Each row of a before or after table is a point. One or more steps were done to the points. Then noise was added and the rows were shuffled. The steps act on how far a point lies along the listed directions, d1 being the first. Name the steps. A step turns or swaps two directions, mirrors them in a line or flattens them onto one, adds a multiple of one to another, or multiplies one. Angles are multiples of 10 degrees, from the lower direction toward the higher: turns from -170 to 170, lines from 10 to 170 but not 90. Use the fewest steps. Two steps may share a direction if one is a turn and the other turns, adds or multiplies; they go together, in the order done. Otherwise the lowest direction goes first.

Directions:
(1): [ -4 -47  39]
(2): [-12 -37 -47]
(3): [ 60 -11  -7]
Before (11 x 3)
[[  7 -47   7]
 [-24  10 -16]
 [ -9  19  20]
 [  8  12  14]
 [ 10  26  17]
 [-13 -10  23]
 [-38  22  34]
 [-23 -13  60]
 [ 36   9  -8]
 [ 20  -2   6]
 [  0 -28  16]]
After (11 x 3)
[[  9  15  -1]
 [ 33  31 -15]
 [ -1  20 -21]
 [ -7 -11  15]
 [ 24 -20   7]
 [ -2   3   9]
 [ -7  11   8]
 [ 58  -3   5]
 [-31 -10  20]
 [ 23 -36  11]
 [ 27  -2   0]]
Steps: mirror d1 and d3 in the line at 30 degrees; multiply d2 by 0.4

Directions:
(1): [-51  47 -19 -28  -6  53  36  11]
(2): [-25  -4  48  56  35   1  30  45]
(3): [ 24  47 -19  60 -58  -1  -4  10]
(4): [-33  -6   6  39  14  45 -53 -50]
Before (8 x 8)
[[ 36  -2 -42 -49 -30 -32  36  14]
 [  6 -20  20  39  34  -2 -43 -12]
 [ 16 -10  19 -24  18 -37  23  36]
 [  2 -40  16 -56  39 -13  16   6]
 [-29 -13  13   0  36  33 -27  -1]
 [ 12 -30   7 -22   6  -4   5  13]
 [-14 -19  17  41   9  27 -16 -15]
 [  8 -26  -3  18   0  -5 -45 -40]]
After (8 x 8)
[[-18 -25  20  11  39  21 -34  -2]
 [ 24 -29   7  -9  -2 -11   0  14]
 [-17 -14  18  49   9  30 -12 -11]
 [ 38  -1 -50 -58 -35 -31  33   8]
 [ 13  -7 -14  28 -19   0 -45 -39]
 [ 31 -51  21 -29  27 -38  -2   2]
 [ 25  -6  21  -7  12 -45  20  39]
 [  9  -2  16  60  19   1 -40  -6]]
Steps: turn d1 and d3 by -40 degrees; multiply d2 by 1.3

Directions:
(1): [-31   9 -24 -16  18 -34 -50 -16 -41  37 -28  -7]
(2): [-18 -18  31   6  50 -21   5  -9 -32 -16  60  22]
Before (10 x 12)
[[ -6   3   3   8  15  -9   2  -6  -1  19   2  -3]
 [ -9 -10   6  -8  14 -18  -2 -11 -13  12  14  18]
 [ 21  16 -18   0 -37  20   1   3  22  17 -36 -17]
 [  5 -20  30  -9  27 -11  22  -3   0 -25  56  26]
 [ -5   1  11  -4   9 -19 -11   3 -11  -5   3  -2]
 [ 27   3  23  23  14  21  42   8  28 -39  33   3]
 [ 17  -2  18   4 -10  24  47   4  28  -8  32   4]
 [ 23  23 -12   5 -40  17  -5  14  27   8 -24  -6]
 [-26  -3 -19 -10  43 -25 -43 -12 -30  18  -5  11]
 [  7 -19  17  -3   8 -12   3   6 -13 -14   7   6]]
After (10 x 12)
[[-24  -4  15  -6  34 -18   5 -15 -27  17  43  10]
 [ -1   6  -1   8   1  -2   4  -3   9  20 -11  -9]
 [ 21   3  26  17  -3  13  20  14  16 -23  41  17]
 [  1 -13   2  -8   2 -16 -14   0 -20   2 -15  -1]
 [ 23  -6  23  14  -3  22  35   4  18 -21  34   8]
 [  1   7   1  -6 -10 -13 -11   4   1   0 -19  -8]
 [ 12  10 -41 -10 -23  14 -20   9  28  14 -54  -9]
 [-18   4  12   7  58 -30 -14 -17 -36  -3  31   5]
 [ -3   2 -13 -12 -10 -11 -11  -8   1  23 -21   7]
 [-23  -3 -10 -31  23 -41 -39 -17 -32  27  -3   9]]
Steps: turn d1 and d2 by -100 degrees

Directions:
(1): [ 21  26  23 -41 -35  -8   2   6  -7  22 -28 -28   2  11 -30  20 -23  -4
 -18 -59]
(2): [ -2   3 -12  -3   8 -44  13  -8  18  27  29  -3  -5   0 -60  33  43  36
  11  13]
(3): [-43 -15  34  20  31   6  20   6 -27  -9   1 -32  57 -12  -1   3  -2  38
   4 -27]
(4): [-11  48  12  14  -7  23 -38 -12 -52  11  15  13 -12  38 -21 -28   2  33
 -12  16]
Before (12 x 20)
[[  1  20  12 -13  -9  -9  -9  -3 -20  14 -12  -6   0   7 -20   0  -3  19
   -3 -18]
 [  3  20   8  -5  -9 -11  -1   3 -23  17  -1 -17  14  19 -32  -3  10  24
  -14 -17]
 [ -4   2   9   5   2   5  -4 -10 -11   2   7   2  -3   8   0 -14  -8   7
   -5   4]
 [-13   8  23  -9  -6   7   2  -1 -18   9 -11   0  13  20  -3  -2 -11   8
  -12 -12]
 [ -5 -19  19 -17   3   3  10   5  14   0 -12 -17   8 -13  -2  12 -10   0
  -18 -14]
 [ 32  10  -3 -10 -23  -3 -10   8  11  10 -15   3 -22  -4  -3   2   2 -19
   -4  -5]
 [  1  16  -8  17   8   8  -8  -5 -16   5  27  23 -19  19  -3 -10  19  10
    6  30]
 [ 21 -50 -16 -19  13 -31  54  22  60  -6 -16 -19 -10 -53   4  40   6 -35
   11 -18]
 [ -6  23  16  -2  -3  31 -11   2 -24 -13 -11   9  -5  23  11 -17 -24   2
  -16  -3]
 [ 12  31   4  -6  -9   1 -22 -17 -15  14   6   8 -15  17 -11 -12  -8   6
   -8  -4]
 [ -7  21  12  -2 -19   1  -4 -11 -18  15   3  -2 -10  14 -17  -6   3  11
   -3  -4]
 [-18   7   0  23  16  -3 -15  -4 -21  -4  16  12   4   6  -9 -11   9  29
    9  22]]
After (12 x 20)
[[-16  13   7  10   8 -15  -8  -2 -18   8  13   1   6   9 -30   1  12  38
    6   5]
 [-18  12   7  15  13  30  -9  -1 -21 -19   1  16  -3  17  19 -21  -9  11
   -8  22]
 [ -6 -23  14 -11   7   9   9   4  15  -8 -13 -10   5 -15  13   3 -15  -8
  -16  -6]
 [-19   0  18   2   0  13  -1   0 -17  -3 -11   5  16  17  12 -10 -16   4
   -9  -2]
 [ -9  19  18   1 -18  11  -5  -9 -24  10  -4  -6  -7  13  -3 -12  -7   6
   -6  -8]
 [  9  28   7   0  -5   9 -25 -16 -22   9   4   9 -11  16   2 -22 -14   6
   -9  -3]
 [ 34 -44 -19 -27   1 -24  48  22  60  -5 -27 -14 -21 -47  10  35  -4 -49
    6 -22]
 [ -1  14  16  -6  -7   5 -11   0 -28   0 -20  -4   3   5   3 -14 -17   7
   -7 -21]
 [ -6   2   7   4   4   3  -4 -12  -9   2  11   4  -3   8  -3 -13  -4  11
   -4   8]
 [  2  24  -1   6   1  -3  -3  -6 -18  19  24  11 -17  23 -27   3  20  21
    3  14]
 [  4  18  17  -5 -12   6  -5   7 -30   4 -14 -18  20  16  -6 -16 -10   8
  -20 -26]
 [ 29   9  -3  -4 -20   9 -14   8   7   3 -15   8 -22  -2  11 -10  -3 -24
   -2   1]]
Steps: turn d1 and d2 by -60 degrees; turn d3 and d4 by -10 degrees
